Each row is a point. Examples show where two turns around zero, p and q, send a point. Where does a point land after both, in the order given? Backwards means that the second turn is done in reverse. Each puzzle has new turns, and all numbers are rounded.
(in the rows, 128 means zero)

Turn p:
[177 104] => [168  91]
[170 139] => [171 127]
[ 99 135] => [102 143]
[ 63 144] => [ 70 162]
[132 119] => [129 118]
Turn q:
[131 109] => [114 114]
[ 74 130] => [ 98 173]
[179 144] => [171  96]
Where do these land?
p, then q: [144  72] => [81 94]
q, then p: [139 141] => [144 122]
q, then p: [101 170] => [158 168]

Turn p:
[121 148 111] => [133 155 128]
[109 112 154] => [132 104 155]
[112  68  95] => [ 61 121 147]
[171 184 151] => [186 132  82]
Turn q:
[188 131 146] => [185 137 103]
[ 70 159 131] => [ 96 119 185]
[146 112 153] => [150 107 111]
[108 109  82] => [ 81 149 112]
Where do these land?
p, then q backwards: [176 168 119] => [183 100 115]
p, then q backwards: [104 167 152] => [156 167 148]
p, then q: [124 145 173] => [158 124  90]
q, then p: [118  78 102] => [ 98 166 158]
p, then q: [118  83  95] => [ 91 100 161]

Turn p:
[ 94 176  85  91  81  98] => [ 61 131 157 118 124 194]
[137 131 105 137 152 100] => [116 155 142 157 133 116]
[124 154 168 161  68 182] => [176  73 117 109  84 174]
[100  84 107 120 143 108] => [ 98 114 133 140 170 100]
[103  99  92 194 136  89] => [118 100 163 204 144 106]
[157 108  90  92 154 157] => [119 163  73 131 161 127]
[160 129 154 117 133 177] => [168 137  86 101 118 129]
[110 159 189 113 139 160] => [175 127 145  67 124 137]
[167 113 161 128 148  81] => [122 153 138 126  94  68]
Turn q:
[124 119 139 153 111 116] => [138 128 118 139 116  99]
[108 145 202 167  89 144] => [155 124 112 211 143  92]
[143 145 103 109 143 214] => [105 133 109 150 121 216]
[170 143 107 126 153  55] => [150 171 140  58 148 102]
[129 108  97 143 124 178] => [113 119 101 137  86 164]
[142 157 165  88 112  98] => [123 157 170 141 173 108]
[119 170 112 162 157 145] => [143 123  74 120 154 150]
[119  83 145 120 149  70] => [156 104 173  94 118  87]
[ 97  81  82  83 113 132] => [ 69  93 156 103  92 134]
Where do these land?
q, then p: [136 165 104 113  71 124] => [126 130 189 133 153 162]
q, then p backwards: [167 121 127 116 165  72] => [110 156 181 104 169 133]
q, then p: [151 105 105 160  99 115] => [ 88 123 139 130  99 160]
q, then p: [ 90 131 127 108 196 165] => [157 115  65 120 172  99]
q, then p: [ 43 121 151 103 178 128] => [136 107  94 128 172  42]
p, then q: [163 105 105 121  92 126] => [ 92 109  96 115 106 111]
p, then q: [153 148 117 135  94 125] => [100 130 105 154 110 124]
q, then p: [ 81 141 155 158 191 142] => [133 145  66 162 150  80]
p, then q: [169 114 161 139  66 155] => [ 71 149 135 123  67 113]

Turn p:
[161 122 125 128 106 153 175 151] => [156 132 129 111 131 126 184 155]
[ 63 115 148  72 126 156  74 101] => [ 77 165 138  69 118 139  69  95]
[154 140 152 121 116  93 128  99] => [140 117 126 136 155  87 127  98]
[100 126 127 142  88 102 127 117] => [ 97 109  88 124 142 124 132 115]
[138 154 136 140 111 135 144 171] => [115 118 137 133 121 108 160 168]
[159 141 138 162 171 129 159 103] => [158 141 151 184 133 133 154 108]
[118 131 112 111 132 112 144 143] => [131 140 111 130 141 127 118 155]
[121 118  62 130 173 177  69 136] => [147 133 137 126  45 177  77 139]
[138 105 151 145 128  95 131 131] => [131  97 135 139 164 131 130 120]
Turn q:
[150 132 135 163 138 120 163 103] => [157 109 161 111 116 146 156 129]
[156 122 140 146 128 158  76 149] => [129 162 143 168 103 111 110 162]
[135 125  83 120 134 113 130 146] => [125 104 108 138 141  96 148 135]
[122 177 135 115 157 108 141 153] => [122 154 107 108 161 141 168 145]
[125 170 138 160 111 151 155 103] => [162 146 127  91  89 146 146 118]
[128 105 149  92 113 154 141  62] => [168 120 142 116 139 147  70  86]
[121  44 104  95 122 148 117 141] => [108  73 116 167 136 113  64 135]
[ 92 107 118 117 183 152 133 108] => [144 106  97 167 144 177 122 117]
[121 159 140 141 113  89  98 136] => [ 96 166 142 123 126 112 157 112]
[130 139 139 130  82  86 126 179] => [ 69 140 138  91 124  92 139 144]
Where do these land?
p, then q: [134 106 140 109 128 125 145  81] => [176 137 135 135 153 132 139 111]
q, then p: [144 127  98 153 127 159 116 138] => [135  87 107 129 131 119 149 144]
q, then p: [132  96 118 154 172 121 137 120] => [134 113 149 127 136 169 167 123]
q, then p: [ 95 143  89 145 136 129 141 125] => [154 137  86 123 127 147 148 125]
q, then p: [136 112 120 100 107 102 146 119] => [138 133 136 124 154 138  90 112]
q, then p backwards: [119 205 123 122 152 146  52 165] => [ 92 193 100 106 141 137 209 104]
p, then q: [107 225 137 146 148 159 117 175] => [ 44 149 125  73  79 138 157 121]
q, then p backwards: [119 102 156 141  94 103 123 114] => [114 128 162 131 136 149  85 122]
q, then p backwards: [127  87 140 103 119 110 151 143] => [111 107 152 125 120 101  98 153]
q, then p: [118 113 134 121 128 161 128 126] => [129 108 130 116  98 131 122 126]
q, then p: [177  93 153 113  97  93 152 101] => [123 123 183 108 178 117  94 100]
